Each row is a point. Before rounding, the points of a table are all equally far from one centre. They may lie mostly on one side of it. Write the centre, to within rounding.
In the rows, zero is written as 128.

Points (10 x 3):
118,141,161
142,169,158
130,189,132
136,167,93
149,166,99
133,123,151
107,182,124
116,187,121
142,124,105
108,180,140
Centre: 129,152,127

Points (14 x 9):
117,139,150,117,132,106,92,128,92
152,142,190,97,122,97,153,138,145
98,148,152,126,139,117,150,200,140
115,103,191,104,113,115,131,160,95
98,120,133,130,129,136,126,137,159
149,129,111,111,115,113,163,162,169
141,158,159,85,121,86,189,124,98
87,141,165,108,95,147,158,143,127
90,144,134,142,97,156,170,117,105
125,133,160,108,125,152,196,169,153
128,176,176,163,138,126,167,157,148
146,142,178,111,123,91,154,191,142
91,173,124,145,94,109,168,148,117
173,95,110,116,116,122,168,174,74
Centre: 138,133,142,131,130,122,158,147,107

Points (18 x 14):
152,102,152,115,141,118,148,160,176,134,117,74,153,128
160,132,135,102,145,146,133,125,111,166,141,130,161,181
185,142,166,124,151,124,107,123,91,140,124,41,154,117
103,104,150,113,138,118,110,114,118,153,134,51,178,154
211,141,176,130,153,129,113,120,140,135,126,95,113,128
164,145,138,117,176,125,141,124,93,121,97,64,162,109
133,76,144,150,143,121,136,146,136,146,168,41,147,153
186,110,120,112,128,140,163,160,119,129,153,117,145,143
133,86,160,136,118,166,126,84,88,121,152,83,114,159
172,111,152,124,149,112,121,112,116,87,86,95,140,112
162,118,142,102,130,113,118,73,107,113,109,83,112,147
137,148,131,75,159,141,127,115,120,126,103,90,111,145
159,130,117,153,169,162,102,125,133,108,130,82,134,175
125,104,131,108,140,109,141,112,159,145,121,62,112,164
141,137,142,120,148,128,110,123,115,126,166,29,107,111
170,113,137,135,145,122,93,85,109,192,137,73,142,92
125,151,180,169,169,114,143,131,116,141,128,80,165,125
142,77,178,126,165,124,158,126,67,148,123,79,114,106
Centre: 147,108,147,129,151,138,124,122,118,143,137,92,136,126

Points (27 x 24):
109,148,118,124,138,130,96,153,119,134,120,151,140,83,134,134,138,96,178,124,123,123,138,157
188,136,127,95,128,108,107,154,71,134,99,133,100,109,123,149,126,71,140,119,98,130,89,158
185,141,171,127,77,122,83,125,82,164,95,124,96,122,123,131,126,103,151,157,149,147,119,155
117,118,147,100,142,96,100,126,104,168,140,123,141,161,166,118,164,97,156,183,107,148,144,176
154,86,112,63,122,85,93,136,74,117,106,94,67,118,113,115,123,92,122,160,110,145,103,171
149,149,141,81,101,144,107,147,68,182,117,140,112,135,101,160,145,102,157,142,99,104,151,180
139,106,122,123,134,94,102,116,91,124,122,115,95,180,146,116,107,138,137,174,201,110,109,172
185,104,112,125,96,107,106,157,80,140,119,61,97,146,118,109,162,114,158,181,118,142,135,153
140,148,162,99,167,143,142,148,121,157,152,104,121,139,134,144,158,68,138,174,125,129,118,184
162,128,124,127,114,126,152,148,107,139,89,164,141,130,148,156,123,87,157,180,149,153,138,189
154,149,156,94,144,93,133,117,94,123,136,88,97,99,112,75,173,122,149,167,158,109,104,192
154,163,136,109,119,128,116,114,139,101,118,127,92,129,151,112,147,72,173,186,183,109,109,163
157,127,155,162,136,80,103,107,123,119,141,121,121,102,127,118,159,90,129,184,138,130,111,194
155,121,113,96,124,102,95,141,159,121,89,137,108,138,153,128,111,118,157,206,97,107,103,196
183,89,124,116,141,115,149,126,83,149,110,115,92,154,153,125,116,65,107,171,169,126,129,170
139,124,131,92,134,133,140,115,148,101,99,136,123,121,109,150,127,123,86,178,114,124,112,145
176,126,148,110,130,183,129,139,122,128,96,138,108,152,120,143,100,123,156,182,147,120,124,190
162,82,160,109,108,97,86,143,103,130,102,104,115,99,125,97,139,107,125,202,135,145,119,207
187,113,163,78,127,116,129,129,103,167,112,139,101,125,141,161,133,63,180,164,137,83,118,188
201,137,129,92,97,115,158,104,116,146,105,111,134,137,149,142,140,106,110,161,137,92,127,149
139,163,148,134,125,128,114,123,144,142,82,95,132,121,141,114,120,95,157,138,126,107,90,192
136,151,151,102,87,91,92,128,134,163,99,109,144,191,115,146,134,118,125,156,141,119,141,183
164,98,127,126,127,96,123,111,108,124,105,146,82,150,141,188,145,90,130,182,177,117,122,202
146,118,92,92,142,98,154,119,111,97,112,104,139,150,135,141,115,128,88,171,143,110,147,168
210,150,134,96,109,81,127,152,135,114,137,136,78,116,125,143,130,86,130,171,95,122,117,170
133,121,145,118,124,92,73,156,129,122,149,86,77,117,102,121,115,100,142,168,115,113,84,200
172,112,138,88,140,138,98,102,96,77,135,107,68,142,145,116,132,79,129,168,137,142,123,163
Centre: 145,125,133,104,128,105,116,140,108,133,112,123,99,134,122,126,137,109,143,158,135,113,134,167

Points (27 x 24):
119,152,129,135,126,127,151,73,122,133,166,163,115,113,94,88,101,129,112,118,143,118,128,94
160,135,123,179,131,110,119,115,132,134,113,202,106,138,98,152,153,112,114,165,129,142,127,158
178,147,89,116,132,173,159,81,142,160,106,162,79,126,160,123,106,133,126,154,134,135,120,107
151,176,95,149,135,170,141,84,184,152,133,187,93,121,134,146,108,140,161,154,115,152,135,153
153,132,81,121,139,130,122,58,134,126,99,154,103,132,100,104,138,189,138,151,149,146,163,144
183,139,85,138,130,126,100,58,107,138,84,160,80,158,113,143,115,125,119,127,142,170,147,153
152,163,90,136,127,164,126,91,99,133,119,169,124,132,169,178,129,159,134,198,155,146,138,113
148,164,96,149,119,133,156,81,105,89,177,129,145,101,163,140,83,138,137,141,152,165,122,133
133,109,67,142,108,145,166,107,103,161,150,172,135,129,90,139,145,109,87,145,109,120,151,130
136,136,92,121,145,119,123,75,168,144,154,178,74,127,136,127,130,151,149,158,142,158,135,114
145,154,107,149,122,161,171,86,146,149,122,149,86,166,140,146,154,116,133,162,172,127,160,130
151,162,55,144,141,153,129,80,103,137,124,168,80,123,129,144,155,135,110,169,107,144,180,149
175,156,77,130,99,169,92,37,107,91,138,160,113,101,128,134,131,117,150,135,87,140,158,121
153,160,76,162,144,133,165,69,169,157,111,141,117,151,113,129,114,170,121,128,147,164,118,99
144,173,105,115,145,118,176,69,130,172,138,158,132,128,129,159,131,127,136,132,102,125,168,156
160,145,89,188,138,153,147,112,116,155,147,146,83,142,136,149,105,160,103,153,145,178,104,143
151,167,93,170,128,112,140,63,128,141,149,140,104,152,164,177,119,133,117,157,143,195,160,122
179,115,127,167,170,114,115,79,126,141,125,137,148,117,130,173,103,148,128,113,122,166,148,162
142,163,70,114,90,158,162,87,135,165,88,195,126,114,109,152,101,150,139,137,113,161,167,118
163,161,88,126,114,152,151,17,115,132,141,144,100,122,113,138,93,136,114,155,123,194,134,152
136,124,76,170,107,152,141,48,107,143,118,162,98,106,119,156,145,153,165,168,113,151,155,168
147,151,58,153,126,105,113,53,101,153,131,163,91,138,126,146,122,138,143,162,111,144,155,156
129,165,89,141,122,127,136,72,120,154,100,119,122,173,137,174,135,122,76,127,142,187,111,122
136,161,102,139,104,172,151,87,167,108,109,146,70,148,94,159,146,155,143,151,138,111,139,125
184,104,72,130,143,133,106,95,132,113,136,147,119,108,139,146,125,135,175,142,100,188,176,125
159,143,93,92,118,142,123,87,149,137,157,155,84,117,121,192,130,171,113,160,124,164,131,146
144,155,87,169,112,104,129,98,159,132,130,139,63,110,94,133,108,141,94,147,104,151,119,111
Centre: 142,142,111,141,112,150,129,94,125,124,126,146,129,130,123,138,127,131,125,134,118,158,138,126

Points (31 x 24):
154,159,108,117,147,124,196,118,129,114,119,129,65,165,148,60,136,129,96,155,131,111,141,103
155,116,158,126,123,99,195,162,131,126,130,159,80,160,134,68,123,149,119,140,158,106,138,127
178,142,86,118,137,117,187,113,139,120,155,162,99,180,119,83,129,129,114,155,104,136,144,117
123,140,134,131,134,118,196,132,124,109,107,160,64,132,154,66,121,95,100,146,137,104,126,115
150,122,128,119,140,142,176,137,119,143,117,158,96,158,145,92,124,95,139,134,142,86,109,116
137,142,152,159,142,134,169,113,130,116,103,151,72,167,137,80,167,102,130,168,106,134,125,131
145,117,94,138,122,109,188,131,111,152,84,162,66,166,135,78,124,102,126,148,145,139,118,124
136,154,122,114,134,79,198,123,142,114,118,182,70,174,138,85,122,96,96,143,145,122,165,122
170,151,116,118,160,109,202,111,146,111,94,166,107,142,126,57,138,124,112,129,126,121,135,140
135,132,117,106,120,108,209,108,147,114,100,121,72,151,142,67,86,90,113,144,140,154,111,107
134,162,127,123,107,92,201,153,135,142,104,149,70,181,121,81,126,161,106,139,103,109,134,142
161,159,119,120,140,106,204,128,125,111,110,185,77,181,128,82,127,118,110,121,140,122,122,130
85,132,134,118,138,123,196,140,136,116,132,117,85,180,125,32,141,151,90,154,141,129,136,134
169,147,122,119,152,117,208,119,114,113,115,161,68,135,125,89,155,125,136,146,122,123,141,130
144,171,133,99,158,98,170,144,141,109,110,153,65,162,141,84,101,123,86,132,98,105,137,97
139,127,127,143,134,121,159,135,135,145,99,160,83,201,128,105,119,74,97,122,152,119,125,111
173,128,127,89,137,112,183,138,144,139,131,171,82,159,142,86,121,107,153,160,138,116,136,136
164,122,134,129,135,134,212,128,133,105,117,131,98,164,172,124,124,148,96,147,91,106,163,110
179,170,108,129,122,136,165,121,113,121,95,155,75,134,119,120,133,123,108,139,126,157,162,158
141,156,116,116,128,120,205,152,114,94,116,170,83,177,129,108,134,81,99,155,121,134,161,119
144,157,146,164,148,127,212,140,138,119,106,149,84,136,126,111,120,85,95,158,129,141,144,111
142,149,112,125,139,136,183,76,137,132,111,177,87,198,150,72,109,115,90,144,122,137,134,105
156,153,96,127,111,107,219,131,133,137,117,178,100,151,125,78,117,122,118,136,129,131,151,124
147,130,92,82,134,110,197,131,126,121,101,142,76,160,154,94,157,119,120,115,117,115,140,107
139,128,114,116,148,129,190,132,121,76,107,165,57,171,123,80,141,102,94,133,133,132,117,159
151,143,143,125,145,112,170,116,111,120,80,165,89,133,182,80,143,136,132,125,141,145,144,150
169,145,111,91,108,120,171,134,102,138,67,131,93,171,138,123,155,145,142,175,137,126,141,124
135,154,112,90,129,126,206,158,141,132,115,129,71,149,130,99,142,136,106,119,143,110,138,85
160,136,136,107,129,119,227,132,149,130,122,159,110,183,139,91,113,116,94,143,112,127,134,85
154,139,144,141,154,116,196,112,152,140,81,156,83,148,151,94,115,106,90,148,107,128,181,159
161,108,159,108,129,135,193,116,92,149,131,164,92,150,141,105,113,104,91,137,124,122,154,142
Centre: 113,124,129,112,142,119,163,121,137,114,103,138,107,159,119,115,111,142,113,153,132,141,141,129

Points (29 x 24):
170,97,125,200,107,132,131,130,119,125,161,129,151,98,91,117,124,104,156,83,95,74,145,133
120,161,112,171,113,93,117,153,125,138,109,100,148,118,105,136,83,129,120,109,126,74,117,118
187,135,99,188,124,129,83,146,115,130,150,111,107,116,124,130,145,94,137,98,128,74,126,97
133,111,107,149,146,149,151,168,145,117,168,118,163,117,65,98,135,104,87,118,83,107,141,79
165,124,94,176,106,150,110,168,144,131,150,115,175,118,56,130,117,126,97,113,133,80,154,130
186,92,147,185,131,104,118,157,123,116,104,143,139,89,67,121,107,99,138,114,105,118,144,112
162,98,123,142,124,139,159,169,172,108,125,115,136,104,97,105,104,87,98,97,127,94,121,128
215,160,153,163,139,127,111,150,142,119,123,111,119,107,101,112,117,122,88,101,100,98,137,142
152,114,120,201,129,140,118,133,161,111,140,123,134,158,66,106,135,91,100,122,134,61,113,116
128,118,144,159,135,138,126,165,140,141,118,119,172,85,63,74,105,117,112,98,90,112,134,121
196,107,134,208,154,101,130,146,122,128,140,116,136,104,117,86,107,125,114,92,129,117,139,137
175,171,124,174,103,138,99,152,125,146,145,148,141,120,50,114,112,121,126,96,102,74,123,155
187,111,104,169,141,135,152,115,137,162,126,125,167,73,94,110,126,126,124,89,103,98,173,117
149,125,95,187,138,122,107,121,119,147,190,115,149,126,56,92,97,114,85,93,114,79,131,168
175,100,123,159,139,128,102,140,134,106,117,108,147,122,41,85,109,127,76,128,84,101,140,145
156,118,98,170,118,133,111,152,132,138,109,128,161,117,118,125,109,96,96,84,114,72,138,88
185,113,126,197,115,117,131,158,111,98,124,86,158,111,103,118,113,104,120,95,116,106,130,114
148,156,106,201,112,129,114,160,113,97,129,120,162,121,98,113,104,120,92,98,128,87,122,140
172,124,109,159,114,144,129,146,148,129,150,122,175,99,78,113,126,76,113,78,99,94,111,154
186,118,128,198,132,74,134,139,158,120,164,111,141,119,78,113,120,117,110,123,122,112,109,133
178,148,111,199,150,123,113,140,116,115,181,124,167,162,89,131,127,120,146,115,87,85,136,144
164,143,120,179,121,156,113,143,132,113,140,107,177,126,89,97,94,98,92,132,101,69,119,127
163,120,108,181,96,125,118,145,116,141,101,125,139,102,80,105,90,89,128,104,92,77,153,124
149,101,101,155,104,129,132,148,155,93,175,114,117,119,49,115,112,139,103,121,135,63,111,126
139,131,125,138,126,107,100,135,121,89,120,111,160,133,46,98,130,106,97,89,107,80,161,87
145,104,136,170,107,122,100,143,137,83,155,106,112,144,63,113,106,139,72,130,75,132,154,128
153,119,130,203,109,175,112,174,146,152,152,124,142,112,74,123,134,130,90,109,119,113,106,102
172,143,122,159,102,151,109,153,150,103,123,108,148,105,54,108,93,125,108,116,132,125,157,73
175,134,129,180,123,119,124,138,155,130,175,143,170,133,73,90,112,101,119,71,92,122,124,112
Centre: 141,124,127,137,143,141,123,113,107,135,147,128,122,130,87,127,122,120,121,119,129,125,133,126

Points (31 x 24):
174,153,144,106,84,157,128,122,153,85,132,150,99,156,122,176,153,151,108,169,105,119,91,149
117,116,130,94,124,147,109,127,135,89,119,85,121,143,141,140,151,158,95,163,120,105,77,129
139,143,109,91,124,147,85,153,157,99,109,91,95,130,141,171,140,181,112,167,83,105,90,138
141,174,137,106,112,137,102,138,130,86,115,97,81,148,115,145,147,184,106,168,92,122,103,129
146,161,119,112,90,190,90,111,160,115,102,100,112,152,118,164,178,182,125,156,106,129,86,134
146,141,120,90,108,146,96,157,193,114,111,114,94,134,135,164,130,158,135,139,97,120,75,150
135,145,111,82,91,154,125,155,132,97,134,120,109,106,126,170,157,146,102,182,66,114,99,132
129,131,92,128,72,142,101,126,164,133,115,87,82,140,155,148,135,148,77,117,96,131,95,133
143,142,112,95,102,137,102,142,151,95,105,102,138,134,122,174,152,157,114,140,82,91,90,114
180,120,136,107,98,141,95,137,144,120,130,120,117,160,136,174,155,168,94,186,106,118,75,131
151,129,114,112,93,166,106,146,123,106,98,133,131,135,118,191,147,193,111,153,135,76,122,115
138,148,107,98,86,146,108,134,166,117,85,106,105,117,137,181,145,156,95,151,80,107,80,149
153,141,119,69,62,168,85,125,158,133,100,116,102,132,147,179,131,156,111,180,116,125,94,144
163,129,100,129,87,141,121,152,141,97,95,97,88,144,149,166,162,127,88,172,99,115,109,122
154,157,109,126,115,150,95,127,157,93,117,126,107,140,128,207,140,176,113,149,110,103,64,136
114,132,133,89,56,151,88,150,136,122,123,99,110,134,154,179,158,163,118,177,93,148,108,126
127,153,109,96,110,141,116,102,136,121,94,88,86,143,125,180,129,163,117,184,131,77,101,151
147,103,126,112,91,136,103,149,153,150,90,89,110,149,146,182,132,175,97,189,110,112,106,144
138,135,128,81,88,131,123,109,120,96,112,119,136,157,137,192,130,182,85,165,112,111,86,139
133,155,115,102,110,171,87,140,178,123,111,86,121,141,158,173,170,184,118,155,97,114,103,142
142,143,116,102,82,182,88,123,153,127,111,104,116,90,120,179,157,129,118,156,125,113,105,139
159,151,134,92,129,155,105,135,163,98,106,109,99,118,134,179,160,169,89,184,118,118,89,130
165,170,119,109,64,151,114,112,153,120,96,96,114,137,143,173,144,149,105,165,101,110,79,114
135,143,118,90,109,158,106,144,130,119,71,137,102,131,139,180,167,181,105,171,115,134,66,128
163,133,90,91,123,147,114,144,146,112,106,87,112,156,166,155,145,164,130,156,119,137,74,165
100,160,134,108,100,165,106,128,163,124,80,103,103,139,105,170,133,155,108,166,136,132,77,149
150,134,126,99,109,167,82,144,147,108,134,113,92,124,114,176,165,149,128,186,116,115,102,165
168,182,113,111,97,172,99,149,137,100,118,116,75,124,122,154,115,168,125,175,111,116,89,139
167,153,121,105,79,143,97,117,137,123,117,122,96,141,131,146,155,189,80,179,100,93,108,110
136,135,132,114,75,146,90,120,134,110,81,125,96,118,122,167,153,144,107,147,119,100,84,131
145,141,118,103,90,158,117,123,176,75,113,88,86,132,150,180,150,160,87,152,114,137,86,132
Centre: 131,135,105,112,110,156,130,125,141,133,128,126,103,144,132,167,132,161,118,152,115,135,118,121

Points (30 x 24):
147,100,72,124,153,156,125,100,182,122,134,150,103,174,103,155,151,152,154,159,101,129,128,141
145,48,70,127,163,146,94,132,123,124,112,173,113,130,124,153,136,128,176,143,116,153,125,113
152,73,58,115,140,152,116,115,146,194,147,169,94,162,118,128,119,175,168,141,95,145,118,117
142,83,67,139,164,162,107,116,144,112,134,174,89,162,143,158,169,136,144,147,111,154,125,122
162,107,51,136,162,174,145,125,124,148,119,161,88,139,127,173,153,141,145,142,128,145,123,76
137,91,43,127,148,182,127,103,159,148,152,173,131,153,155,101,140,155,176,155,109,110,109,105
104,93,96,125,112,148,95,132,111,149,131,135,89,140,141,148,148,151,130,132,90,152,141,119
138,71,44,129,130,185,109,123,151,136,157,170,104,167,121,168,144,137,146,149,114,142,115,141
133,67,70,146,144,173,107,134,132,137,127,130,93,145,126,159,97,144,127,145,114,150,124,124
137,84,87,119,117,140,134,112,173,156,138,123,78,145,92,177,141,160,177,114,109,140,152,134
148,83,61,133,142,151,125,83,142,122,117,162,105,154,151,148,154,170,202,145,110,138,119,134
117,78,46,112,161,159,134,124,138,153,139,148,126,184,133,147,158,151,163,117,116,159,133,126
143,57,58,89,118,192,130,137,150,131,110,156,126,159,135,175,108,121,155,122,110,128,152,101
128,104,104,138,151,137,111,97,159,157,130,174,69,116,158,148,157,138,193,123,98,120,130,122
133,114,64,115,157,152,161,126,177,181,132,153,83,166,135,142,149,149,150,116,100,147,140,100
123,110,64,152,140,135,143,129,158,163,127,173,102,146,129,164,132,134,162,163,99,148,126,110
128,89,78,174,159,153,104,118,157,153,129,163,87,155,145,160,151,162,147,129,126,139,116,128
142,99,57,99,155,125,100,124,139,136,164,184,113,174,143,157,145,162,150,142,114,144,125,128
122,100,81,139,148,138,125,102,144,135,121,140,119,161,104,149,169,169,160,164,135,151,108,99
149,99,69,119,132,156,100,108,140,135,125,162,77,166,121,183,141,171,165,139,115,140,133,133
141,112,105,131,153,145,111,126,134,182,138,171,90,144,150,167,133,149,171,123,79,131,109,122
132,105,74,122,151,143,92,119,144,196,161,160,92,142,124,159,147,159,162,135,122,152,117,118
182,96,106,126,143,174,109,118,129,147,135,149,73,157,118,154,140,169,163,134,95,160,131,127
148,67,83,133,122,159,112,161,140,140,163,154,97,177,148,138,151,138,165,173,119,135,97,140
135,76,64,128,136,137,126,119,186,149,145,147,115,121,106,156,137,145,177,164,145,149,163,96
120,98,76,108,169,163,131,128,154,156,141,161,79,108,146,149,173,149,133,121,99,140,133,112
149,89,56,100,155,137,89,120,157,140,120,170,110,138,98,134,137,148,169,140,125,154,163,105
134,103,69,128,157,143,135,142,166,121,132,148,78,146,120,159,155,155,156,135,88,132,120,117
132,82,83,124,146,146,100,139,128,124,157,173,84,134,139,186,170,149,152,121,131,152,142,118
119,63,60,132,170,156,104,106,155,162,159,178,112,148,133,163,160,131,170,113,117,139,150,105
Centre: 159,84,95,116,118,143,138,108,139,147,139,153,114,141,134,128,139,125,146,117,139,116,125,114

Points (29 x 24):
117,112,152,104,178,72,143,161,138,136,124,140,159,128,102,76,163,130,128,133,96,87,133,93
137,109,155,87,145,68,107,174,127,128,131,94,161,105,110,94,150,121,131,159,95,90,160,104
113,127,150,106,137,71,140,154,124,149,113,140,169,96,129,79,169,134,126,137,108,67,134,107
117,138,152,85,158,72,140,169,136,118,110,147,164,102,83,78,139,143,129,131,93,75,150,111
88,102,126,77,153,90,133,154,115,132,116,102,149,114,85,89,125,121,129,146,116,92,156,120
88,119,162,102,160,100,127,140,139,122,120,130,170,102,119,68,158,135,149,119,95,81,151,114
118,112,143,104,143,56,127,162,110,128,116,122,168,123,114,75,165,100,124,133,109,82,128,109
94,111,134,120,168,55,111,136,113,127,129,123,158,94,125,75,188,112,144,125,93,97,140,112
87,144,125,118,152,68,148,162,113,157,136,120,154,120,110,91,150,134,133,151,94,81,128,127
85,141,138,92,140,48,141,144,116,125,137,124,135,114,81,85,169,117,136,152,91,90,139,123
105,124,140,99,147,58,149,139,141,125,115,114,147,122,100,67,152,120,140,141,98,78,129,109
96,125,125,110,143,71,155,150,119,152,126,120,174,116,122,75,188,134,132,126,99,84,147,127
115,114,141,91,153,69,139,162,117,134,126,118,155,92,77,80,160,108,140,139,100,77,137,99
113,128,133,103,165,78,135,156,128,138,115,140,157,144,92,83,179,134,108,156,102,76,141,116
94,104,129,119,163,55,117,158,114,139,105,103,156,103,104,100,147,125,120,146,78,98,147,114
116,119,125,110,175,67,151,163,141,152,120,142,149,116,123,82,151,131,150,150,103,60,146,100
97,129,140,105,155,63,134,150,140,148,121,135,150,137,115,94,171,121,137,158,97,69,131,127
105,111,122,95,160,59,139,156,112,139,102,136,161,98,98,67,153,133,137,149,106,96,125,116
96,121,145,114,181,78,122,122,116,139,122,135,173,117,103,79,169,122,137,144,101,80,156,112
101,125,150,116,146,53,137,150,96,144,120,132,156,121,107,89,156,138,145,151,101,72,137,92
110,127,127,96,184,65,128,145,106,129,121,111,150,116,99,73,170,132,146,132,94,66,127,116
103,108,147,121,153,67,117,146,132,88,131,122,161,119,100,98,157,151,145,138,85,59,149,83
111,124,135,98,149,68,116,124,116,144,131,122,150,103,93,88,157,112,142,139,78,53,142,119
95,140,163,112,172,61,129,152,111,132,114,116,150,121,105,106,150,142,124,126,87,66,165,107
100,109,142,96,151,47,130,149,132,135,141,148,125,113,96,79,156,132,148,148,134,93,159,114
107,128,119,93,181,87,125,162,136,144,136,135,173,106,92,92,157,138,118,145,82,74,154,118
102,99,158,96,184,66,128,174,99,127,120,113,151,93,112,100,150,139,143,122,88,71,139,118
104,122,128,113,170,51,127,141,101,157,128,137,127,129,82,89,169,132,135,153,103,110,148,115
115,132,128,105,181,86,128,167,115,144,130,139,155,106,108,68,160,136,109,154,90,74,143,104
Centre: 135,124,120,107,148,98,144,143,108,98,127,140,131,108,128,124,156,130,142,136,97,107,156,124
